Every row gives one point. To make a cloud, some directions were put in groups of two or more. Within a group, all points are equally far from the middle, so they leave a hole (a ring in 2 directions, a hollow ball in 3). The other directions are filled evenly. Then the cloud was stretched, turned, moved and blurred a little. Count the holes, and give their numbers of directions, smallest first.

Cloud, 13 rows:
[[ 23.7 -29.2]
 [ 27.7 -15.9]
 [  7.5  -5.8]
 [ 39.6   1.6]
 [-23.1  -3.1]
 [-23.7  -9.4]
 [ 26.6  -6.0]
 [ 28.3  25.2]
 [ -1.8   9.9]
 [-27.0   4.3]
 [-20.6   3.4]
 [-36.1 -14.6]
 [ -7.0 -24.5]]
Holes: 0

Cloud, 13 rows:
[[-18.8  25.4]
 [ 10.9 -24.5]
 [-33.3 -16.8]
 [-17.7 -20.3]
 [-26.1  -6.6]
 [ 11.3 -14.4]
 [ -9.3 -37.5]
 [-21.7  34.3]
 [-30.3  13.6]
 [  4.9  14.5]
 [-23.0 -21.0]
 [ 15.5  -6.8]
 [ 16.8  -3.4]]
Holes: 0

Cloud, 19 rows:
[[ 29.8 -12.7   9.2]
 [ 12.3  -8.4 -27.9]
 [ 24.4   0.7 -16.5]
 [ 39.3  22.4   7.1]
 [ -4.5   6.0 -18.8]
 [ 45.1  11.2   1.3]
 [ 42.4  12.3   0.2]
 [ 23.3 -15.3   8.1]
 [ 28.9   4.5 -11.8]
 [ 23.7   9.7 -10.0]
 [-10.8 -35.4 -21.2]
 [-17.1 -30.6  -8.2]
 [-10.3 -33.1 -14.2]
 [  8.2 -12.0 -33.2]
 [ 35.4  -8.8  -3.7]
 [  1.6 -27.7  -9.1]
 [ 24.6 -16.8  -3.2]
 [ 10.0 -24.4 -10.0]
 [-37.3 -24.0  -5.0]]
Holes: 1 (2)

Cloud (32 x 4):
[[ -8.0   6.3  22.8 -20.0]
 [-14.7  -1.9  31.6 -18.7]
 [ -5.2 -56.1  -6.1  14.1]
 [ -0.8 -34.3  -9.8  -6.3]
 [-20.4   3.9  30.8   1.6]
 [-43.0   0.2  24.7   1.5]
 [-18.1  35.9  -7.9  15.3]
 [ -6.7   4.4  29.4  11.4]
 [ 20.5  14.4  16.7   6.3]
 [ -6.8 -13.1 -18.3  41.2]
 [-14.6   9.1 -49.2  -2.0]
 [ 23.1  27.4 -20.6 -16.3]
 [-14.3  37.2  -0.4  11.1]
 [-25.2  27.0 -43.7  10.8]
 [-33.7 -37.9 -12.4  11.7]
 [ -3.0  19.9 -12.4  38.4]
 [-17.6  28.7  14.1  -3.3]
 [  4.8 -15.3 -35.3  15.4]
 [ 12.5   2.4   2.5 -15.8]
 [ 22.4  -4.6  -5.2  -6.5]
 [-39.9 -10.0  20.8  14.1]
 [ 24.1   2.0   6.3  -3.7]
 [-11.9  -5.6  29.8 -21.0]
 [-46.9  -6.5   3.6  10.5]
 [-21.6  -9.4 -11.2  31.0]
 [-37.1 -18.6  -7.9  18.7]
 [ 16.0  -0.9  12.1  -8.3]
 [ -2.6 -15.9 -18.3 -16.6]
 [ 27.4 -16.9 -22.4  10.2]
 [-22.8  12.8  26.3 -20.7]
 [  9.6   8.8   2.2 -19.2]
 [-17.3  27.8 -10.5  22.2]]
Holes: 1 (2)

Cloud (29 x 4):
[[ 17.9 -29.7   8.8  -3.6]
 [-24.2   2.7  -2.0  -5.6]
 [ 17.0 -20.0  -3.1  38.5]
 [-23.6  12.7   0.0   3.4]
 [ 14.3 -29.8  -5.8  33.4]
 [ -7.8  -0.8   9.4 -28.3]
 [ 39.1 -18.6  22.7  -5.0]
 [ 12.2  16.6   0.8  19.0]
 [ 21.0 -18.2  28.2 -19.5]
 [-22.6   0.2   5.6   0.8]
 [ -9.5  22.4 -20.0 -25.7]
 [ 41.4  -5.1  18.1   4.8]
 [  6.8  31.1  -0.6 -28.4]
 [ -4.8   8.3 -23.8  23.2]
 [ 21.6  17.1   6.7  11.9]
 [ 25.9 -19.9  45.8  15.8]
 [ 10.9  20.1 -18.1 -19.0]
 [ 39.4 -17.9  36.3  -3.2]
 [ -0.7   1.1 -27.5  25.1]
 [ 27.0 -20.3  28.7 -15.6]
 [ 28.0 -20.6  44.4  17.3]
 [-19.7  15.5 -27.3   2.8]
 [-16.0  15.1 -31.8  -2.4]
 [ 17.3 -27.4   3.2  37.8]
 [ 10.8   5.1  38.4 -30.5]
 [-16.5  14.6 -27.0  10.0]
 [ 15.7  -0.7  -3.6  32.6]
 [-26.0  11.0 -11.8  -5.5]
 [-10.4  19.0 -12.0  16.0]]
Holes: 2 (2, 2)

Cloud, 47 rows:
[[-10.3  -6.8   4.4 -40.4  10.8  -4.2]
 [-11.9   4.1  -0.7   4.0  25.5 -32.4]
 [-26.4 -26.0  14.6 -39.7 -18.7 -19.5]
 [-35.7  -2.7  -0.6 -45.8   6.6  -6.6]
 [ 19.2   1.4 -24.0  26.8   6.1  28.9]
 [-34.1 -10.3  19.7 -13.3  24.6 -13.1]
 [ 18.9   9.1   3.9 -37.2   6.8   8.1]
 [ 21.5 -17.3  -0.4  -1.6 -19.9 -12.9]
 [ -2.1  34.7  18.6   0.4 -11.5   3.2]
 [ -8.4  17.2 -21.5 -12.9  -8.7  -2.1]
 [-20.8  14.0   7.1   6.0   5.4  23.8]
 [  2.9 -23.1 -17.9 -17.7  21.4  17.2]
 [-40.7  16.4  -2.7 -30.0  26.1  14.0]
 [-44.6  33.0   7.5 -31.1  18.2  11.2]
 [-30.6  -8.6 -12.9 -48.8 -20.3   7.9]
 [  3.1  44.3  11.7 -13.3  18.0 -11.5]
 [-36.8 -11.1 -14.1 -22.4  -1.3  18.8]
 [-25.0 -10.1  21.9  12.7   5.0 -10.5]
 [-24.1  46.8   4.4  -9.1  10.0  36.3]
 [ -1.5  10.1  13.6  11.5 -19.3  32.0]
 [  1.0  17.7  -0.1 -32.1 -22.5 -18.7]
 [-11.5 -32.9 -14.4 -24.4  15.7 -27.6]
 [  0.8  45.4 -18.8 -24.0  29.8  10.0]
 [-19.8  -6.6  34.4 -17.7  24.7 -14.4]
 [-21.8 -23.1   2.4  -1.2 -30.4 -48.7]
 [  8.4  36.9  -5.6 -12.0 -27.2  17.7]
 [ 17.5 -30.3  -6.0 -18.2  -4.9  -5.3]
 [-21.1 -13.1  -5.9 -15.2  19.5  19.2]
 [-52.8 -25.4   0.6 -14.9 -31.2 -13.6]
 [-24.9 -13.2   2.0  25.5   5.2  -4.9]
 [ -1.3 -18.1  27.9  18.2  -4.3  11.2]
 [-26.2  29.6 -24.1 -38.8  28.8 -20.1]
 [-24.1  37.7  -1.5  -6.4 -16.4  17.2]
 [ 12.3  -4.5 -12.8 -26.4  17.1  18.5]
 [-16.8  16.5  -3.3   3.9 -17.8  38.6]
 [-27.3 -45.1  11.9  18.7 -20.7 -11.5]
 [  0.5   9.8 -20.7  -1.8   6.1   1.3]
 [-36.7  -0.2  21.8 -15.7  -5.0  -9.8]
 [ -7.5  30.1 -10.5 -19.5  -0.2  -7.6]
 [ 11.2  16.0   7.7  -3.4 -34.3  -1.0]
 [ 11.2 -23.3 -14.9 -25.2  -6.0  10.0]
 [ -0.8  50.3  15.6   2.2  12.7  12.9]
 [-11.0 -12.2   5.3  19.1 -22.7 -10.1]
 [-22.6  11.2  -9.3 -21.5  -3.6 -33.5]
 [ 26.5 -18.7 -18.0  -4.1  -0.7  10.9]
 [-22.3  -9.0 -13.8 -16.1  35.7 -45.3]
 [ 33.0  -9.8  11.6 -18.2 -14.6  -8.5]]
Holes: 1 (2)

Cloud, 48 rows:
[[ 16.1 -20.0  -5.6  -6.3 -31.8 -30.3]
 [  3.4  23.9 -26.2  -7.6 -22.0   2.2]
 [-19.7  16.3 -14.5  -7.2  27.5   2.4]
 [ -3.7 -18.3 -14.5 -17.7  47.3 -15.2]
 [ 24.0  18.2  -1.9 -11.7 -28.4 -23.4]
 [ -1.7  24.1   5.6 -26.7 -16.8 -25.3]
 [ 13.7  19.4 -24.9  16.2 -26.0 -13.1]
 [-34.5  47.0  -6.8  24.2  25.5  10.4]
 [  0.3 -29.0   9.1 -16.5  28.5 -33.4]
 [  6.9  22.3 -33.8  -3.5  14.8  13.6]
 [-18.9  54.2   3.8  21.6  -4.8  17.0]
 [  4.7 -25.2  21.7 -22.5   8.8 -13.9]
 [ 24.2  30.2  -1.5   3.1 -37.6 -23.3]
 [-38.6  47.2 -17.6  12.1  17.9  16.9]
 [  4.7   6.6 -15.6 -20.0 -13.1   7.7]
 [  3.0   3.3 -10.7  -7.1 -38.8 -22.2]
 [  3.9 -22.6  -0.3   3.8  26.3  -4.4]
 [-21.5  28.9 -10.1  10.0  28.2  17.1]
 [-22.0   7.6   3.7 -15.3  25.2  -1.6]
 [ 39.6   6.0 -16.4   1.5 -40.2  -3.6]
 [ 28.6  28.6 -18.8  16.1 -59.1   1.1]
 [ -3.7  27.3  12.1  16.8  15.2  14.5]
 [  6.4 -41.0  15.2   8.8  -7.6 -26.8]
 [-22.9  21.0 -21.5   0.9   7.1  12.3]
 [-39.1  18.0  -7.2  30.0  63.8   7.3]
 [-30.5  11.9 -14.0   7.8  35.0  15.4]
 [ 23.5 -28.2   0.7   7.0  -1.6 -27.8]
 [-27.4   8.8 -34.7  -8.1   0.0  -5.2]
 [-25.2 -16.3 -19.8  22.1  20.5 -11.9]
 [ 13.5 -21.3 -13.8 -25.9  13.0   0.7]
 [-33.0 -36.3 -15.4  -7.7  27.3 -10.0]
 [ -9.1  12.9 -30.9   3.1 -24.5 -24.0]
 [ 47.7 -14.1   1.9  -6.2 -10.5  -6.8]
 [  2.9   7.5  17.6  13.3  23.2 -17.7]
 [-26.6  -6.7 -12.2  -5.8 -11.1  10.5]
 [  4.8  11.3 -11.3  14.7  22.6 -23.3]
 [-45.0  -9.9 -20.1  12.9  10.7   0.8]
 [ 15.9  -5.1  11.8  17.9 -13.6 -17.2]
 [-18.5  -5.1  -1.9  -3.9  19.4  18.3]
 [-34.8 -35.3  -5.3   5.4  -2.5  11.0]
 [-26.0  28.0 -11.9 -19.0  10.8 -10.7]
 [ 44.5  14.5   5.3 -19.5 -23.0  -7.6]
 [-18.2   7.1   0.4 -31.2   0.7  14.2]
 [ 25.4  19.2 -21.5  -4.3 -13.1 -18.1]
 [ 33.8  11.5   0.1 -21.9  -2.3 -23.1]
 [ 16.5  15.8  22.2  17.9 -14.1   9.8]
 [-18.8  54.4  -6.6  20.1  -5.7  12.5]
 [  8.8  -4.2   5.9  16.1  -9.6 -26.7]]
Holes: 0

Cloud:
[[ 18.5  18.0 -12.5  -3.8  21.4  17.9 -37.8  13.3]
 [  5.6  22.2  -1.0   0.0  19.4  13.0 -40.0  19.2]
 [ -1.4  28.4 -12.3 -20.8   9.1   0.0 -20.7  37.2]
 [-22.3   3.0  30.3  21.9 -30.3 -27.1   8.6  14.0]
 [ -4.4 -14.3  -0.8  34.0 -43.0  11.3  -8.2  12.9]
 [ 42.2  -2.6 -18.5 -26.6  -1.2  12.0 -17.5  26.8]
 [  2.5  28.1 -27.4 -15.6  10.9  27.5  33.7   8.2]
 [-12.9  13.7  11.6 -32.4  -6.7  11.9 -22.0  49.8]
 [-39.7  37.7 -13.9  -3.2  -8.2  -6.8  40.5  18.4]
 [-34.1  26.8  -3.7 -28.0 -20.0  -3.3 -18.7  29.5]
 [-35.2  22.7  -2.8  -8.9  -9.2  29.6 -11.8  41.3]
 [-21.6  37.4   0.1   6.0  17.3  25.9  12.1 -11.1]
 [  1.0 -24.8  24.8   9.5 -30.5  -1.3 -42.2  41.8]
 [ 20.9  12.6 -17.4  -8.7 -42.2   3.8 -17.6   9.5]
 [ 29.4 -19.4   1.6  35.0 -16.4 -23.2   3.0 -17.5]
 [ -3.9 -19.2   0.9  10.7 -10.6   6.6   9.5   7.4]
 [-14.2  33.4   5.4  12.4  18.1  21.2  -3.7 -29.5]
 [-34.5  21.7 -27.1  17.5 -15.6  -1.5  38.1   4.8]
 [ 22.5 -19.1   7.7  16.4  -3.7 -25.0 -17.2 -19.8]
 [  8.1  27.6 -19.4  21.0  15.1   3.8   7.9   3.3]
 [-22.1  19.0 -12.0 -43.9  -5.1   3.0  -3.6  55.1]
 [ -2.1  16.4 -16.2   8.0   3.6  40.2   0.0  25.2]
 [ -1.7 -25.5  -0.4  -4.2 -32.0 -38.2 -23.6  26.6]
 [-17.3  35.9   1.4   9.0  -1.1  14.7  13.0 -24.9]
 [-16.7  13.7  -6.3 -20.8  22.6  23.0 -37.4  23.6]
 [  5.0  24.8  -6.5 -22.6  20.3  24.1 -36.3 -17.0]
 [ -3.1  -7.9  23.8  10.9   6.2  11.0  -1.1  25.9]
 [ -6.6 -19.7  22.2   1.4  -1.1  26.9 -31.3  16.8]
 [-36.9  11.5  -9.4   2.7  30.0  22.0  18.3   6.7]
 [-18.0  -8.5  25.2  14.7 -11.3  -9.9   5.0 -15.9]
 [ -8.4   5.7 -44.2 -19.8 -11.6   3.5  -4.9  11.8]
 [ -6.7  28.2 -15.6 -15.7   2.0  -4.6  -1.6 -32.0]
 [  7.4  -4.3   8.6  10.2 -21.8   3.1  11.7  17.6]
 [  6.0  26.8 -35.0  -3.9   1.4 -17.7   6.5  21.8]
 [-20.4  24.9  -9.3  18.4   0.3 -12.2   1.1   9.3]
 [  2.7  -1.7 -33.7 -16.4  15.4   7.0 -20.5  16.0]
 [-14.6  28.7 -18.2 -31.4  16.7   3.2 -13.4   0.3]
 [ -6.4 -19.1  -0.3   4.9  -1.2  12.5  12.5 -41.1]
 [ -2.5  -4.8  -6.5 -21.5  27.3  46.8 -38.3 -10.4]
 [-16.0 -14.0  24.3  -3.5 -18.7  13.4  -9.6   7.1]
 [ 26.1 -11.7  16.8  14.3  26.9  -1.8 -15.7 -16.9]
 [ 14.9  17.4 -15.7   3.7 -35.9 -29.6  -3.0  -2.8]
 [-19.6   9.3   9.2  14.1 -17.9  -8.3 -41.9  28.6]
 [-17.9  22.8  17.7 -25.8  11.0  37.7  -3.0  17.4]
 [ -7.0 -14.2  20.8  18.7 -16.6 -32.8 -11.0 -14.2]
 [ -3.9  -5.3   7.9 -12.9  -9.4   7.5  -1.2  54.1]
 [ 13.8 -12.3  22.8   4.5  18.1 -11.7 -28.1 -17.7]
 [ 14.2  20.5 -36.7 -11.4 -11.9 -27.0  14.3   3.7]
 [ -8.0  26.5  -8.6   6.2 -33.5 -35.8  -1.3  31.4]
 [-14.8 -20.4   8.0  22.6 -42.2   1.9 -16.3  32.9]
 [-18.5  20.8 -19.0   3.0  27.4  30.4  19.3 -29.1]
 [  4.4  10.3 -31.9  15.0  10.3  28.1  23.5 -38.6]
 [-35.2   4.1  13.1  -0.6  13.6  42.9 -15.9   6.3]
 [  7.7   0.2   2.7   5.2  -4.8  33.4 -48.3   4.9]
 [  9.2 -20.4  18.9  11.1  -2.2 -21.8 -42.0  10.1]
 [-21.3  16.1  10.7  28.7 -26.7  28.7 -11.6  28.8]
 [ 18.5 -16.5 -25.3  -0.7  11.8  -8.8 -26.2  35.8]
 [ -5.9  15.6  -7.4 -38.4   7.6  30.6   3.2  20.5]
 [ -0.4  20.3 -29.1 -26.1   7.8  45.4  -3.4  -1.5]
 [ -2.3 -10.2  41.1  27.5  -1.4 -18.7 -28.9  -0.2]
 [ -5.4 -14.0  11.2  -4.0  30.4  35.0  -5.4 -10.7]
 [ 19.3  26.7 -32.3 -21.5  24.5  -0.2   3.3 -11.7]
 [ -4.1  -2.8  30.8  13.7 -38.6   8.9  -6.7   5.8]
 [-18.9  -5.0 -14.5  17.4 -23.6  12.2   5.8  32.5]
 [-18.9 -19.2   3.5  -3.0 -20.4   2.8 -34.2  16.6]
 [ 23.3 -22.5 -10.1   7.0   2.4 -28.9  -9.3 -14.1]
 [-14.5  15.9  -3.2  -1.0  19.2   3.0 -28.2  -1.0]
 [ -2.9 -14.3 -32.2  18.5 -20.1 -28.3  13.4 -51.5]
 [  3.8  19.8  -5.7  -8.4  23.2  18.1 -39.8  15.5]
 [ -7.8  34.9   2.7  -3.5  12.6  42.0   9.1 -11.9]
 [  3.8  -8.6 -27.2  11.4  20.6   8.7  19.5 -48.6]
 [ -9.9  26.5 -33.0  -8.3  22.3  37.9  30.3 -37.9]
 [  0.0  33.8 -14.8   5.2   5.9  15.9  25.9  -5.1]
 [-14.3  35.2  12.8  -5.2   9.5  42.4   3.6  -5.9]
 [ 18.8   5.6 -23.6 -35.2   4.0 -14.2  -6.6  -2.1]
 [-20.0  36.9 -25.5  -8.0  21.7  12.8  34.5  -2.5]]
Holes: 2 (2, 2)
